Every row gives one point. Two turns around zero, p and q, are shown by what they do to some points. Where does a point land after both, in the order given? Backwards means that the second turn is done in reverse. Each puzzle has new turns, and all numbers are rounded.

Turn p:
[22, 29, 11] -> [ 27,  16, -21]
[ 51,  -5, -17] -> [ 28, -36, -29]
[-39,   5, -30] -> [-48,   9,  -6]
[-33, -29,  36] -> [-6, 10, 56]
Turn q:
[-31, -31, -31] -> [ -5, -39, -36]
[12,  4, -9] -> [15,  0,  4]
[44, 20, 35] -> [ 5, 30, 51]
[-50, -42,  -8] -> [-37, -40, -38]
[ 10,  -1, -17] -> [18, -8,  0]
[16, 50, 29] -> [ 5, 57, 19]
Where do these land?
p, then q: [-15, -26,  45] -> [-29,  27,  37]
p, then q: [  7, -22,  -1] -> [-14, -15,  11]
q, then p backwards: [ 34,  59, -11] -> [ 9, 35, 59]
q, then p: [-25, -12, -33] -> [-20, -36, -11]

Turn p:
[ 62, -17,  33,   5] -> [ 57, -10,  -2,  44]
[-22,  -8, -62, -12] -> [-55, -24, -28, -11]
[-13, -15,  33, -13] -> [ 15, -10,  35, -10]
[ -5, -19,  15,  21] -> [-3,  6, 25, 20]
[-22,  59, -19,  -1] -> [-15,  38, -29, -42]
Turn q:
[ 4, 44, 21, -6] -> [ 13,  38,  22, -18]
[28,  3, 26, 12] -> [ 10, -12,  32, -19]
[-35,  -8, -41, -22] -> [-11,  12, -51,  23]
[  3, -47,  45,  35] -> [-38, -46,  44,   0]
[-11, -26, -48, -45] -> [ -3,  -9, -71,  -1]
[11, 35, -3, 25] -> [30, 18, 25, 13]
Where do these land?
q, then p: [-24,   6,  35,  39] -> [12, 35, 44, -8]
p, then q: [ 18, -30,  12, -42] -> [-10, -52,  -3, -17]
p, then q: [29, 10, 14,  7] -> [32, -9, 10,  1]
q, then p: [-36,   0,  60,  32] -> [  7,  35,  60, -33]
q, then p backwards: [-23, -19, -43, -33] -> [ 33,  21, -48,   1]
q, then p: [ 17,   2, -52,  20] -> [  0,   1, -24,  53]
p, then q: [ 20,  30, -26, -23] -> [ 23,  -6, -43,   7]

Turn p:
[-19,  26,  11,  24,  15,  24] -> [10, 32, 26, 12, 24,  3]
[ 24, -16, -10,   6, -24,  30] -> [  7, -42,  21,  11,   4,   9]
[ 39,  24, -17,   7, -27,  -7] -> [-11, -21,  13,  37, -27, -19]
[ 36, -23, -30, -53,  37,  -2] -> [ 51, -26, -23, -31, -43, -17]
[-58,  30,  23,  15, -60,  32] -> [-53,  24,  56,   7,  19,  51]
[ 10, -21, -30,   6,  28, -41] -> [ 18,  -2, -57,  11, -10,  -9]
[-32, -20,  53,  -5,  32, -36] -> [-21,  35, -35, -47,  33, -19]
Turn q:
[ 33,  11,   8,  38, -29,  18] -> [-22,  15, -48, -17, -22,  11]
[ 20,  21,  15,  14,  -9, -51] -> [ 38,   9, -28,   1, -28, -30]
[ 51, -60,  15, -61,  78, -16] -> [ -1, -95,  68,  -4, -50, -19]
[-12, -18,  13, -14,   0,  18] -> [-21,   5,  25,   5,  -1,   3]
[-10,  30,  21,  25,   4,  34] -> [ -2,  29,  -9,   2, -10,  47]
[-45,  -2,  -9,  32,  -6,  22] -> [-15,  23, -10,  34,  31,  25]
[ -9, -25, -61, -39,  25, -33] -> [ 21, -56,  22,   1,  49, -33]
[ -9,   3,   2,   1, -38, -17] -> [ -1,  28, -12,  -3,   8, -28]
[-19,  40,  -4,   3, -27,  25] -> [  3,  42,  -9, -20,  22,  23]
Where do these land?
p, then q backwards: [ 46, -10, -58, -39,  14, -19] -> [ 55,   9,  23,  26,  33, -48]
q, then p: [-36,  22, -11, -42,  -1,  39] -> [ 21,  30,  34, -40,  12, -31]
p, then q: [  1,  39,  32,  33, -42,  14] -> [ 16,  36,  10,  55, -23,  20]
p, then q: [-13,  -9,  -4, -34,  28, -33] -> [ 12,  -2,   0, -41,  34, -17]
q, then p backwards: [ 23, -23,   0,  31,  28,  39] -> [-10, -22, -25,  -5, -54, -15]
p, then q: [ 14, -33,  37, -35, -35, -25] -> [ -9,   2,  50,  20,  38, -37]
p, then q: [-49,  -6,   4,  43,  -4,  22] -> [  7, -10,  10,   6,  -9,  67]
q, then p: [ 14,  20,   0,  42,  11, -36] -> [ 11, -36,  -8,  44, -17,   4]
